Each row of a before or after table is a point. The points were changed in one or more steps. Then noise was added and the rows were shuffled. The steps act on columns, c1 being the first. What was done? A step turns or swaps two columns, mirrors them in a line or flattens them onto one, adds a multiple of one to another, or multiplies or shifts one. Angles are multiples of 10 degrees, from the lower column toward the higher: turns from -170 to 170, lines from 10 to 170 but not 90. Use the fewest steps. Two steps may share a column if one is a turn and the other turns, adds or multiplies; they go together, in the order done. Otherwise the lowest column goes first.
(in the rows, 128 means zero)

Before (10 x 2)
[[159 133]
 [ 90 136]
 [136 159]
 [ 77 131]
 [ 88 126]
 [140 109]
 [161 152]
 [181 105]
 [181  57]
 [139 133]]
After (10 x 2)
[[196 163]
 [140 130]
 [219 132]
 [248 100]
 [200 133]
 [148 125]
 [247  54]
 [227 152]
 [148 135]
 [200 114]]
Steps: shift c1 by 60

Before (13 x 6)
[[146 154 102 105 108 122]
 [168  52  68  68 177  60]
 [151 176 155 133  63 159]
 [187 100  86 136 154  85]
 [ 73 121 136 151 163 115]
 [129  83 109 133 140 116]
 [140 162 141 142  97  96]
 [117  75 140 139 125 125]
 [105 105  96 136 111 116]
 [151  97 126 100 126  82]
 [126  90 108  99 123  88]
 [ 84 154 148 161  53 115]
 [142 123 127 114 143 101]]
After (13 x 6)
[[133  80 105 135 124 117]
 [142 126 119 121 136  96]
 [147 158 123 107  97 122]
 [155  96 123 108 125  68]
 [ 82 160 185 145  77 111]
 [183 100  71 151 120  71]
 [140 158 151 139 112  86]
 [112 104 118 131  94 108]
 [120  71 138 132 138 123]
 [ 72 125 112 131 167 107]
 [145 171 194 136  92 175]
 [168  50  50  85 131  43]
 [127  89 116  98 110  75]]
Steps: add 0.3 times c1 to c4; turn c3 and c5 by 40 degrees; multiply c6 by 1.3

Before (13 x 11)
[[152 126 102 115  82 126 103 163  70 110 107]
 [165 112 111 111  83  76 111 116  91 113  94]
 [129 152 160 129 153 139 132 142 164 139 137]
 [158 153  90  89  76 136  93 114 123 184 122]
 [ 97 115 172 143 129 118  93 114 182 138 142]
 [140 136 100  72  42 191 118 100 120 133 119]
 [ 94 130 156 120 155 134 130  89 136 155 183]
 [113 142  86  81  93 107  94 141  75 111  54]
 [174 137  96  91  99 174 110  83 109 133  79]
 [161 164  93  42  97 139 116 107 148  94 121]
 [119 165 219 115 138 110 100 110 138 134 146]
 [145 123 108  82 121 160  58 125 111 117 129]
 [108 188 156 154 139 141  99  84 169 120 174]]
After (13 x 11)
[[107 188 168  99 139 141 154 105 170 119 202]
 [130 153 146 133 153 138 130 118 165 138 144]
 [ 95 130 166 129 155 135 121 106 136 154 215]
 [113 142  91  95  93 107  80 150  75 110   9]
 [140 137 120 117  41 191  72 132 121 132 114]
 [158 153 105  94  76 137  90 141 123 185 118]
 [152 125  93 103  81 127 115 148  71 110  94]
 [176 137 123 110  99 173  91 131 109 133  50]
 [161 164 110 115  97 140  43 138 147  94 117]
 [145 122 114  57 121 160  83 137 112 117 130]
 [120 165 205 101 138 111 114  84 138 134 156]
 [ 97 115 168  93 130 118 142 106 183 137 150]
 [164 111 120 112  82  75 112 132  91 112  74]]
Steps: flatten c3 and c8 onto the line at 150 degrees; swap c4 and c7; multiply c11 by 1.6

Before (9 x 18)
[[157 120 133 123 175 127 127 126 133 108 116 141 133 117 133 124 156 154]
 [134 138 106 120 135 121 134 129 124 126 138 135  88 105 113 102 140 142]
 [139 107 119 119 139  85 114 116 118 121 130 120 110 138 105  97 142 144]
 [141 130 112 147 162 125 125 107 127 158 161 137 129 138 107 129 157 126]
 [122 157 114 132  74 167 157 107 156 102 111 121 147 112  93 167 121 109]
 [125 162 136 109 131 121 161 122 108 145 128  86 112 133 142 101 131 152]
 [ 88 186 104 130  98 159 135 140 170 113 116 118 169 116 111 161 126 102]
 [123 137 113 118 127 108 162 124 108 173  90  92 113 114 159  65 136 155]
 [127 117 117 157 144 117 125 123 126 114 146 120 130 106  95 135 112 135]]
After (9 x 18)
[[162 107 148 115 139  85 119 116 118 120 129 120 129 138 105 136 112  94]
 [110 144 119 157  73 167 132 108 156 102 111 121 106 112  93 117 152 169]
 [  7 150 104 135  99 160 130 140 170 114 116 118  87 116 112 126 182 170]
 [112 123 148 162 127 107 119 123 107 173  90  92 122 114 158 147 139  63]
 [117 137 138 160 131 120 108 122 108 145 128  88 142 133 142 127 162  92]
 [146 121 174 134 135 120 119 129 124 126 138 136 129 104 113 134 141 100]
 [125 140 132 125 144 117 156 124 126 114 146 119 118 107  95 118 113 129]
 [167 102 136 125 162 126 147 107 127 158 161 137 114 138 106 128 140 130]
 [214 100 121 128 176 127 122 128 134 107 117 141 130 117 134 111 130 109]]
Steps: multiply c1 by 3; turn c2 and c17 by 70 degrees; turn c3 and c13 by 120 degrees; swap c4 and c7; turn c16 and c18 by 130 degrees

Before (13 x 32)
[[130  93 153 130 129  48 116 112 117 133 105 145  70 157  80 101  93  87
  144 146 121 138 144 139 149 114 132 142 111 155 139 143]
 [ 66  79 149  76 160  55 130  96  80 149 107 104  50 152  88 142  85 104
  147 126 124 130 161 130  96 107 140 139 145  96 135 109]
 [133  83 132  85 146  94  98 119 151 110 144  92  95  84  84 160 127 155
  129 133 178 178 123 126  97  98 158 179  82 121  76 138]
 [100  80 194 121 173  99 129  90 105 138 115  89  65 155 100 149 108 105
  114 177 141 105 163 102 136 114  82 107 135 139 134 124]
 [122 208 103 153 126  59 163 130 111 181 139 136 154 169 166 144 150 180
  130 114 107 126  87 159 159 187  52  94 114  98 102 146]
 [150 110 103 123  96 134 136 158 164  95 205  71  85  79 104 145 114 164
  145  91 113 207 122  82  69 127  90 204  58 135 105 136]
 [126  65 134  93 143  93 135  75 131  95 112 120  85 105  84 127 119 118
  160 120 137 104 144 116 103 107 165 113  96 131 174  99]
 [ 98  69 164  84 119 107 135 101  76 169 100 179  77 130  90 125 111 119
  107 165 102 101 157 144 140 114 107  87 175 108 130 118]
 [118 168  85 138 167  94 170 135 129 185  95 147 142 143 170 145 118 133
   69 134  97 137 105 158 124 203 117 134 115 124 121 126]
 [ 86 173  82 150 132 111 149 161  54 156 112 140 161 181 162 120 157 140
  106 145 104 105  93 196 158 164  74 140  92 114 148 143]
 [151 110 180  72 120 113 104  98 162 104 143  87  89 110  50 151 126 127
  155 152 138 181 143 104  64 117 159 204 118 115 137  78]
 [138 171  99 148 121 148 114 162 166 131 195  98 119 139 102 168 120 158
  156  98  92 131  90 144  51 123  94 161  68 156  72 167]
 [168 185  97 174  87 154 176 208 124 151 135 107 122 179 139 193 145 168
  138  85 101 141 107 130 120 128 101 134  65 113 116 194]]
After (13 x 32)
[[ 87 110 128 133  96 134 137  66 163  95 207 142  84  79 104 146 114 163
  114  92 114 207 117  83  67 126 141 206  60 133 104 135]
 [117 168 128 122 168  95 171 138 130 184  97 111 145 142 170 145 118 133
  131 134  98 135 193 158 124 205 116 135 115 119 119 126]
 [ 81 171 128 109 132 111 150 117  54 154 114  93 161 181 161 122 156 141
   99 148 104 103 170 195 160 163  77 139  93 113 147 143]
 [ 87  79 129 141 171  99 128 121 104 137 113 182  66 156 100 151 109 104
  173 176 140 103 116 103 133 114  92 107 134 130 134 125]
 [ 96 184 128 100  86 154 175  59 123 153 135  81 122 179 140 194 144 170
   98  87 102 140 135 130 119 128 163 132  64  89 117 194]
 [158  83 128 135 145  96  98 105 151 108 142 159  95  86  83 161 126 154
  121 133 178 178 131 124  98  99 140 180  81 172  77 140]
 [ 53 207 129  92 128  59 163 133 110 180 139 122 157 168 166 143 150 180
   79 115 106 126 152 160 159 187 110  94 115 116 102 145]
 [155 110 127 136 123 111 106 116 163 104 143 178  89 111  51 150 127 127
  131 152 138 182  94 103  64 115 155 205 118 184 135  78]
 [150  81 130 117 160  55 130 131  81 151 105 168  50 151  87 143  84 105
  154 127 123 132  90 131  96 108  67 140 145 189 136 113]
 [167  65 127 142 143  94 134 156 133  94 112 174  85 104  84 128 117 118
  131 121 137 104  90 119 101 108 133 114  96 160 173  99]
 [114  69 131 122 118 107 134 184  77 170 100 114  79 130  91 125 112 119
  173 165 103 102 128 146 140 115  94  89 174 175 130 118]
 [ 92 170 127 146 120 148 114  86 166 133 195 121 118 140 102 167 123 158
   72 100  93 131 130 144  52 124 133 162  70 102  73 167]
 [130  94 127 152 131  48 115 150 118 132 105 131  71 158  80 101  93  87
  138 146 121 138 104 139 147 112 131 143 112 117 139 145]]
Steps: mirror c1 and c27 in the line at 50 degrees; multiply c3 by 0; turn c4 and c30 by -110 degrees; turn c8 and c12 by -130 degrees; multiply c23 by 1.3; turn c19 and c23 by -120 degrees
